Every row gives one point. Each copy is the shape, with its points in the same order, turned, moved and blurred by noise. Some copies are also mirrored. Which?
In the rows, zero is written as 128.

Shape, 6 rows:
[[162 159 198]
 [123 137 148]
 [195 186  99]
 [128 116 127]
 [ 79  55 161]
 [ 93 146 104]]
Copy 1 (6 x 3):
[[130  90  75]
 [110 126 134]
 [ 78 167  46]
 [119 152 134]
 [158 138 219]
 [ 62 143 158]]
Copy 1 is: mirrored
Copy 2, 6 rows:
[[169  77 203]
 [127  96 136]
 [133 185 203]
 [132 129 120]
 [150  72  50]
 [ 87 118 124]]
Copy 2 is: only turned

Shape, 12 rows:
[[115  55 155 205 197 175]
 [ 93 104  85 163 158 108]
 [ 90  97 190 195 119  61]
 [ 73 103 160 138 163 148]
 [162  60  94  73 121  98]
 [146 120 115  98 126 156]
 [120  73 134 107  65 158]
 [ 54 130 141 139  70 141]
 [131 142 121 104 182 186]
 [108  73 189 152  75 136]
 [130 163 164 116  95 128]
 [143 184  59 170 175 128]]
Copy 1:
[[202 150  45 218 103  83]
 [171 104  92 116  97  75]
 [ 66  89  66 174 111  82]
 [158 127  68 157 103 147]
 [183  75 203 157 122 108]
 [173 145 170 138 115 131]
 [141 123 178 173  53 133]
 [ 99 129 112 121  45 143]
 [210 171 123 130 136 152]
 [100 120 125 206  64 120]
 [ 93 159 153 129 119 140]
 [184 176 114  67 142  63]]
Copy 1 is: only turned
Copy 2, 12 rows:
[[136 217 220 120  76  78]
 [122 156 128 121 127  61]
 [140 131 148  26  52  84]
 [ 79 169 174 103  85 112]
 [176 115 103 177  95 147]
 [128 139 147 140 136 158]
 [146 182 104 109 100 187]
 [ 82 169 103  56 110 147]
 [ 84 148 194 161 148 136]
 [141 177 143  53  60 165]
 [112 108 151  68 133 166]
 [118 126 170 125 210  61]]
Copy 2 is: only turned
